Each row is a point. Before rounding, the points of a table are all equally far from one centre. They may lie mostly on one side of it. Write the centre, to within rounding.

Points (7 x 2):
[[ 1.2  4.3]
 [-2.0  0.3]
 [-2.0  0.2]
 [ 7.6  1.4]
 [ 2.1 -5.3]
 [-0.7 -3.7]
 [ 6.7 -3.6]]
Centre: [ 2.9 -0.3]

Points:
[[-1.1  6.1  2.2 -0.1 -4.5 -2.4  2.0  5.9]
 [-0.6  8.3 -3.8 -2.9  3.8  0.0  4.1 -0.2]
 [-0.5  2.3 -1.5  5.7  2.2  0.2  2.7 -2.2]
 [-4.7  0.9  4.5 -2.9  2.8 -5.0 -1.3  7.3]
 [-4.5  1.0  5.0  2.0  4.7  1.8 -0.3 -0.1]
 [ 1.9  2.1  3.2  4.1  5.3 -2.1  3.1  0.3]
 [-3.9  1.0 -4.6 -1.7  1.8  1.5  2.3  8.1]
 [-3.3 -1.1  1.1  4.2  2.4  3.3  2.9  2.9]
 [-3.4  5.9 -0.2 -0.6  1.9 -6.5  8.0 -0.3]
 [-1.5  0.0 -3.0  2.3  7.0 -3.9  3.9  6.0]
 [-8.1 -1.6  0.6  1.4  4.5 -1.6  2.6  5.8]]
Centre: [-2.6  2.4 -0.2 -1.0  1.7 -2.4  1.6  2.0]

Points, 19 rows:
[[-2.3  3.1  9.6  1.9 -0.9  1.6  7.6  5.7  0.2  1.8 -0.2 -2.9 -2.3  0.8]
 [-2.4  1.8  4.7  6.5 -3.4 -0.4  1.7  0.4 -0.5  1.4 -4.0 -7.2 -3.5  2.0]
 [ 0.6  3.9  3.6  0.0 -1.2  1.7 10.0  3.2  2.0  3.2 -1.9 -1.5 -7.7  2.7]
 [-1.3  6.9  6.0  2.6 -0.7  2.4  2.5 -0.7 -3.8  1.7 -2.7 -3.6  1.3  4.7]
 [-4.1  2.5  3.2  4.1 -3.4  1.6 -6.5  4.0 -0.7  5.3  0.8 -4.9 -5.3  1.2]
 [-1.8 -3.9  6.6  2.3 -6.1  3.2  0.9  1.7 -0.5  3.6  2.4 -2.6 -3.7 -1.1]
 [-3.2  2.6 -0.8  3.4 -1.5  7.6  4.5  1.8  0.3  0.7 -4.3 -3.6 -7.3  1.4]
 [-1.0  7.2  2.4  6.8 -2.8  3.0  0.5  3.3 -3.4  1.3 -2.8  0.7 -4.8  6.9]
 [ 0.4  6.1  1.8 -5.5 -1.1  1.5  4.3  9.2  0.2  2.7 -1.0 -2.4 -5.2  4.4]
 [-1.8  7.7  3.9 -3.2 -1.0  2.4  1.6  9.6 -2.6 -0.1  0.9  0.8 -0.8  3.6]
 [-0.8  6.1  1.3 -0.4 -6.4  0.3 -0.1  4.4 -0.6 -1.4  4.4  2.6 -2.6  7.5]
 [ 2.7  1.3  2.5 -0.5 -3.2  0.4 -0.6 -2.9  4.3  3.7 -1.5  4.5  1.4  0.2]
 [-2.0  3.9  5.9  1.9 -6.6  4.6  0.4 -1.7 -2.0 -1.6  4.8 -1.9 -4.4  1.6]
 [-2.8  4.3  0.5  2.5 -5.1  1.4 -1.5 -0.3 -0.4 -0.2 -2.9 -2.7 -0.7 -4.9]
 [-1.6  4.9  3.2  0.7 -1.7  3.6  1.8 -2.1  0.9  0.3 -0.5 -3.1  5.4  3.5]
 [ 2.9  6.3  0.1  3.1 -6.4 -3.6 -0.6  4.1  3.1  0.0 -1.0 -0.9  0.2 -0.1]
 [ 2.8  6.3 -1.0  3.3 -5.7  6.3  4.0  3.7  1.2  3.8 -2.2 -3.8 -4.0  3.7]
 [-0.6  2.5  2.4  3.5  1.0 -0.6  6.5  6.4 -2.0  5.0 -2.0 -1.5  0.9  4.2]
 [-2.6  8.0  8.5  3.6  2.1  4.9  0.0  1.6 -0.8  5.1  0.7 -3.5 -1.9  1.9]]
Centre: [-0.5  2.8  2.8  0.7 -0.9  1.9  0.3  2.8  1.8  1.4 -0.1 -0.7 -3.4  2.2]

Points (29 x 24):
[[ -2.2   1.8   0.8   2.2   0.6  -1.0   1.8   0.9   0.8  -0.7   4.7   0.6
   -1.0  -0.3  -4.2   7.5   2.1   8.4   2.1   3.4  -7.5  -3.5  -2.4  -1.8]
 [ -1.8  -0.7  -1.8   4.0  -2.5   2.4   4.8  -1.9   0.5  -2.0  -1.4  -1.7
    4.7  -4.9  -1.6   5.8  -3.8   6.2   0.0   7.4  -4.6  -1.2   1.9  -0.4]
 [  1.0  -4.9   3.4   1.7   3.2   2.6   0.2  -1.8   3.3   1.0   3.1   1.7
    0.2  -4.9  -5.6   5.6  -3.1   3.8  -2.6   5.2  -2.2  -2.9   7.6  -1.2]
 [ -3.0  -5.7  -0.7   6.4   1.8   2.3   5.0   0.3  -0.9  -5.7  -1.1   0.0
    2.9  -2.3   2.3   3.1   2.1   2.1  -5.0   5.3   0.0  -3.1   2.7  -0.8]
 [ -4.6  -3.3   2.6   0.5   1.1  -2.9   1.9  -2.7   3.9   3.3   0.2   0.4
   -2.3  -0.6  -1.6  10.5   0.0   2.3  -1.1   3.0  -3.5  -2.3   5.0   2.3]
 [ -3.3   1.7   5.2   0.5   5.5   4.1  -0.7   5.1   1.3   2.8   2.0  -4.6
   -4.7  -1.2  -6.3   4.8  -4.4   1.3   0.5   1.6   0.5  -2.3   1.1   6.3]
 [ -0.8  -4.9   0.9  -0.8  -1.2  -2.8   5.9   6.2   0.2  -3.8   2.4  -1.8
    3.9  -0.7  -4.0   5.5   2.2   2.9   1.5   2.2  -4.2  -2.7   4.8   4.6]
 [ -3.6  -0.6   4.3   5.8  -1.7   0.7  -0.7  -0.2   1.5  -6.7  -5.5  -5.3
    0.0  -6.0  -2.3   4.4   0.1   3.1   2.9   5.3  -3.0   1.6   0.1   0.7]
 [ -5.8  -5.7   1.9  -0.4   2.4  -3.9  -1.6   3.2   1.6  -1.8   3.5  -3.5
    2.2  -9.5  -8.0  -0.4   3.5   0.1   1.4   6.2   0.0  -4.0   2.6   2.8]
 [ -1.6  -4.4   6.8  -3.2   2.5  -0.4   0.1   5.3   2.7  -1.3  -1.5  -0.5
    0.0  -5.7  -8.5   7.3  -0.7   1.5  -1.3   2.0  -1.9  -1.1   1.4   3.3]
 [ -3.9  -5.2  -4.6  -0.5   6.4  -3.5  -2.4   1.0  -2.4  -2.3   2.8  -5.5
   -0.5  -0.5  -1.7   6.3  -5.3   2.9  -3.4   3.8  -1.2   1.6   2.6   1.6]
 [ -2.8  -2.3  -0.2   0.6   1.6   0.4   4.1  -0.3  -4.7  -6.2   1.2  -4.9
    3.9  -7.3  -6.3   5.6  -7.3   3.1   1.3   7.1  -3.4   2.2   0.7   1.0]
 [ -0.6   5.5   4.2   1.4   1.9   2.2  -3.3   1.0  -7.9  -1.8  -0.5   0.2
   -0.3  -3.5  -5.4   5.8  -3.6   0.7   0.1   4.3  -2.5  -4.4  -0.8   1.1]
 [ -2.0  -3.6   3.1   3.2   0.6   0.2   1.8  -0.6  -2.8  -7.1   6.0  -6.4
   -2.3  -4.1  -4.1   5.1  -5.8   2.2  -1.8   6.7  -8.2  -1.1   1.8   1.6]
 [ -3.3  -4.5   3.4   4.7   3.7   1.6   1.0  -3.1  -0.8  -3.1   5.4   0.2
    2.4  -5.7 -10.5   0.4  -0.4  -0.3   2.1   5.9   2.4   2.3   0.9   6.1]
 [ -4.6  -2.4  -2.3  -0.6  -1.9   2.9   2.4   1.6  -1.8  -3.6   6.7  -2.4
   -6.4  -1.6  -0.1   4.5  -3.4   0.7   6.9   4.4  -0.9  -0.3   1.0   1.8]
 [  0.6  -0.1   1.9   0.0   5.0  -4.5  -1.2   0.6  -2.4  -4.6  -1.0   1.5
    0.5  -5.9  -5.0   0.9  -3.2   0.0   6.6   2.1  -2.2   0.6   2.4   4.4]
 [ -6.7  -4.6  -2.2   5.2  -1.1  -5.2   2.5   1.8   2.0  -4.6   2.4   1.8
   -0.7  -5.6  -0.1   7.3  -2.4   1.9   3.7   1.0  -1.9  -0.7   2.6   4.2]
 [ -0.9  -1.3  -1.4   6.7   1.6  -5.2  -0.7   0.2   2.1  -1.5   3.6  -0.9
   -0.2  -2.2  -0.8   9.1  -0.7   0.2   2.3   0.4  -4.3   3.1   3.6   2.2]
 [ -1.9   2.0   3.5  -3.4   5.0   1.1  -0.3   0.3   0.5  -6.7   5.6  -3.3
    0.6  -1.7  -3.5   7.2   2.1   2.5   3.4   0.0  -0.3  -5.6  -4.2   2.8]
 [ -4.6  -8.0   0.7   2.6   1.2  -2.2   5.2   1.9  -2.7  -6.4  -0.9  -0.5
    0.7  -1.7  -9.1  -0.1  -3.9   3.5   2.8   4.1   3.4  -4.0   3.1  -0.5]
 [ -1.6  -3.5   8.0   6.3   1.5  -1.4  -0.6  -2.1  -3.3  -1.5   3.9  -5.6
    2.1   1.3  -5.0   3.2   0.9   4.2  -4.6   5.4  -3.8  -2.9   0.4   0.4]
 [ -5.1  -2.5  -3.9   1.9   2.8  -1.9  -0.6  -4.3  -0.2   2.1   4.1  -2.8
   -6.0  -0.9  -5.5   6.6  -1.5   1.6  -2.6   6.8  -1.3  -3.2   6.7  -3.0]
 [ -3.8  -1.4   2.3   2.3  -0.2   0.6  -5.8   2.3  -2.5  -0.7  -1.9  -1.1
   -4.8  -2.8  -3.8   3.9   4.2   2.8  -6.3   4.2  -1.5  -2.3  -2.1   0.0]
 [ -3.7  -0.8  -0.1   1.6   0.9  -0.4   5.9   3.2  -6.4  -6.2  -2.4   0.2
    0.1  -4.9  -4.2   3.9   2.8  -1.1   1.9   2.5  -3.5  -0.5   4.8   7.8]
 [ -4.3  -1.8   2.8   7.6   3.4   0.3  -0.2  -2.0  -7.5  -1.7   6.2  -0.3
    2.5  -2.5  -7.1   5.6  -4.9  -2.2   0.6   3.7  -4.7  -0.4   1.5   1.9]
 [  1.3  -2.2   0.0   2.4   1.7  -3.5   4.0  -4.5   2.1   1.1   1.2  -3.2
    2.8  -5.2  -7.9   9.3  -2.0  -1.4  -1.9   5.8  -1.9   0.4   1.7   3.5]
 [ -1.5  -0.3   0.7   2.9  -2.5   3.9   1.7  -2.1  -2.8  -7.4   5.6  -2.3
    1.1  -4.0  -9.8   9.5  -1.0   3.0   1.9   7.7  -0.3   0.1   2.5   3.6]
 [  0.2  -1.5   0.7   0.6  -2.5   1.4   2.0  -3.5  -3.5  -1.8   2.1  -1.7
    2.8  -3.6  -2.2   1.9  -3.3   3.5  -0.7   4.6  -2.7   0.8   6.8   7.7]]
Centre: [-4.1 -0.5  0.8  2.3  2.5  0.0  1.8  0.6 -0.8 -2.6  2.2 -2.4 -0.7 -2.9
 -4.6  3.7 -0.3  1.6  0.0  3.7 -0.4 -2.1  1.7  1.2]

Points (31 x 24):
[[-2.0 -1.7  2.8  4.3 -2.4  4.0 -1.8  0.9 -1.1 -1.0 -7.1 -4.0  1.4  2.5
   4.8 -3.8 -1.2 -0.4 -1.3  0.0 -6.9  3.8 -2.4 -0.6]
 [ 1.4 -0.9  0.7  6.2 -0.6  2.8 -6.4  0.3  1.2  0.1 -1.4 -2.9  4.4  2.0
  -1.3 -3.2  0.3  0.2 -2.5 -2.8 -2.2  3.5  2.1  0.9]
 [-1.3 -1.5  4.1  0.1 -5.2  5.3  0.7 -1.7  1.1 -2.2 -5.5 -4.4  2.9 -3.9
   1.2 -5.8 -1.0  1.1 -1.8  4.5 -4.4 11.7  1.4 -0.8]
 [-2.3  4.5 -4.0 -1.3 -4.4  5.4 -3.0 -0.3 -0.8 -0.2 -6.9 -0.8  3.6 -2.8
   6.7  1.1 -0.3  4.7 -4.1 -0.1 -2.5  9.5  2.2  2.5]
 [ 0.5  4.2  0.5  1.2 -2.5  9.8  4.0  3.9  1.6 -5.0 -2.7 -5.2  3.4 -3.1
   2.4 -0.3 -0.8  0.6 -1.6  1.5 -1.7  3.4  0.9  6.4]
 [ 0.2 -0.7  2.4  1.3 -0.8  3.8  3.6  3.1 -1.7 -0.6 -4.3 -3.6  3.0  4.1
   3.6 -1.8  0.1 -0.3 -2.2 -0.7 -9.1  6.7  7.2  2.5]
 [-0.9 -3.7  3.7  1.3 -3.4  4.7 -4.4  3.8 -2.3  0.0 -5.2 -3.4  3.7  1.3
   5.2 -5.8  2.9  6.0 -1.4 -0.1  0.6  8.0  2.1  4.6]
 [-1.9 -0.8  4.9 -1.1 -6.8  9.5  0.7  1.7 -1.7 -3.9 -5.0 -0.7 -1.8 -3.7
   4.5 -2.0  3.4  2.0 -0.7  2.4 -1.1  4.6 -1.1  2.6]
 [ 2.3 -0.5  0.3 -3.2 -2.4  7.3  0.0 -0.4 -0.1 -4.4  0.1 -4.5  5.4 -1.3
   4.5 -4.8 -3.5  1.0 -1.1 -1.5 -4.4 10.9  2.3  0.3]
 [ 0.8  0.0  1.6  3.6  3.1  6.2 -1.0  1.8  2.5 -3.2 -0.9 -3.6  5.6  1.6
   4.5 -2.8  2.9  3.4  1.9  5.8 -2.2  7.2  3.4  0.0]
 [ 0.7 -0.5  1.3  3.2 -6.1  6.7  0.5 -0.4  0.4 -0.4 -2.9 -4.4  2.5  4.0
  -0.8 -4.3  4.1  1.5 -5.0 -2.2 -0.1  7.7 -1.2  4.6]
 [-0.6 -1.7  1.5  0.9 -2.9 10.8  1.4 -5.2 -0.2 -0.2 -1.4 -3.4  5.6 -5.1
   4.4 -3.1 -2.4  2.2 -3.2 -1.2 -2.7  2.5  3.2  7.1]
 [ 3.1  0.7  2.9 -4.6 -1.1  6.5  2.3 -1.1 -2.6 -0.3 -3.2 -1.9  0.1  2.5
   6.5 -4.1 -0.7 -0.1  1.7 -4.2 -4.1  4.0  1.8  3.5]
 [ 6.4 -1.5  3.9  1.1 -4.9  6.2 -3.9 -3.3 -2.5  5.1 -5.3 -5.8  0.6  2.1
   3.0 -1.9 -0.7 -0.3 -3.1  1.3 -4.4  2.3  1.0  2.4]
 [ 1.2 -3.3  1.9 -4.9 -2.7  6.1 -0.5 -1.1 -1.0 -1.6 -3.8 -5.8  6.0 -5.2
   0.7 -6.2  0.3  3.6 -4.4  0.7 -4.1  5.5  0.4  2.8]
 [-4.2 -3.7  1.8  0.1 -3.1  4.4 -2.7 -1.4  0.0 -1.4 -4.1 -1.5  4.7 -1.1
   4.9 -4.5  1.1  2.8  3.8 -5.8 -3.6  6.0  3.4 -1.4]
 [-0.9 -1.7  4.2 -0.1 -5.1  7.0 -1.2  2.7 -0.3  1.7 -0.3 -0.9  4.4 -2.4
   1.2 -5.5  2.4  2.0 -1.5  6.7 -5.5  6.7  3.6  0.1]
 [-0.8  1.3 -3.9 -1.4 -4.7  5.8 -1.6 -1.9  0.1  5.1 -5.4 -3.1  4.7 -0.7
   2.9 -0.7 -0.6  7.9  0.3  0.6 -0.4 10.2  8.6  5.7]
 [ 0.5 -1.5 -2.2  2.6 -2.6  8.0  3.0  1.5  4.1  0.7 -0.9 -0.9  3.9 -1.9
   3.4 -2.5  2.8  2.5 -2.3 -4.1 -2.7  1.0  1.4  0.8]
 [-2.7 -1.3  2.8 -3.7 -3.0  9.1 -0.2 -1.8 -1.4 -0.6 -3.6 -0.8  4.7 -3.0
   2.8 -6.2  0.9 -0.6 -3.4  3.4 -3.4  5.2  2.3  7.5]
 [ 2.4 -2.9  5.0  1.2 -1.2  7.1 -2.6  1.4 -0.2 -1.5 -1.1 -6.1  1.9 -1.2
   3.4 -2.0  1.4  1.5  2.8 -5.1 -6.4  6.4  6.4  0.8]
 [-0.9  2.3  1.6  3.2 -0.3  8.6 -4.5 -0.3 -0.9  2.0  0.6 -3.5  5.5 -0.9
   2.4 -4.3 -0.3  1.3 -4.5 -0.1 -3.2  9.2  3.2  5.2]
 [-0.4  1.1  2.5 -1.7 -5.8  8.5 -1.4  2.2  1.9 -1.9 -4.2 -7.3  4.0 -0.2
   4.7 -5.1  2.4  1.3 -1.5  4.5 -2.8  3.9  2.0 -2.5]
 [-0.2 -0.3  3.4  0.0 -4.0  3.5 -0.8  2.5 -4.1  2.3 -4.6 -1.7  6.6  3.5
   0.0 -4.2 -3.2 -1.2 -5.8 -1.9 -4.2  4.0  0.8  1.3]
 [-0.3  2.9  3.7  4.1 -6.4  4.7  4.3 -2.7 -0.1 -0.2  1.3 -2.6  1.3 -3.6
   3.6 -2.0 -1.4  2.1 -1.5  4.0 -4.0  8.2  1.3  0.0]
 [ 0.7 -2.2  1.9 -2.1 -0.7  6.3  1.8  0.2  0.2  0.4 -1.9 -4.0  2.5 -6.4
  -1.7 -4.6  5.2  1.5 -2.0  1.6 -5.0  5.7 -0.4  2.0]
 [-0.2 -4.2 -0.7  3.4 -6.7 10.9 -1.9  1.0 -3.3 -0.2 -1.2 -4.0 -0.7 -3.3
  -3.6 -3.8 -3.0 -0.8  1.3  0.8 -5.0  5.3  2.5  1.3]
 [ 0.0  2.4  2.8  4.6 -1.3  7.9  1.4 -3.3 -3.8  1.1  1.4 -2.5  7.3 -2.1
   4.7 -1.2 -0.3  3.4 -3.5  1.2 -5.2  7.0  2.3  3.7]
 [ 6.3 -0.6  1.4 -2.8 -4.6  8.4  2.3 -0.4 -4.5  1.0 -1.7 -1.9  4.5 -3.6
   3.8 -5.5  1.2  4.1 -2.3  3.4  0.5  6.3  4.6  1.9]
 [ 3.4 -2.7  5.0  1.8 -1.0  5.8 -2.4  3.7 -1.7 -0.1 -0.9 -3.1 -1.1 -2.1
   6.4 -1.4  1.9 -1.7 -2.1  1.4 -5.8  4.5  1.4  1.1]
 [ 2.2  1.2  0.6 -1.4 -5.3  5.1  0.2  2.7 -5.0  0.2 -4.0 -4.1  7.5 -0.7
   7.6 -5.3 -4.2  0.4  1.1  1.7 -3.3  5.9  1.9  1.1]]
Centre: [-0.5 -2.0  0.6 -0.3 -2.6  5.8  0.0 -0.5 -1.3  0.6 -3.6 -3.4  2.7  0.1
  1.2  1.8 -1.2  1.8  0.2  1.5 -0.5  5.6  2.8  1.9]
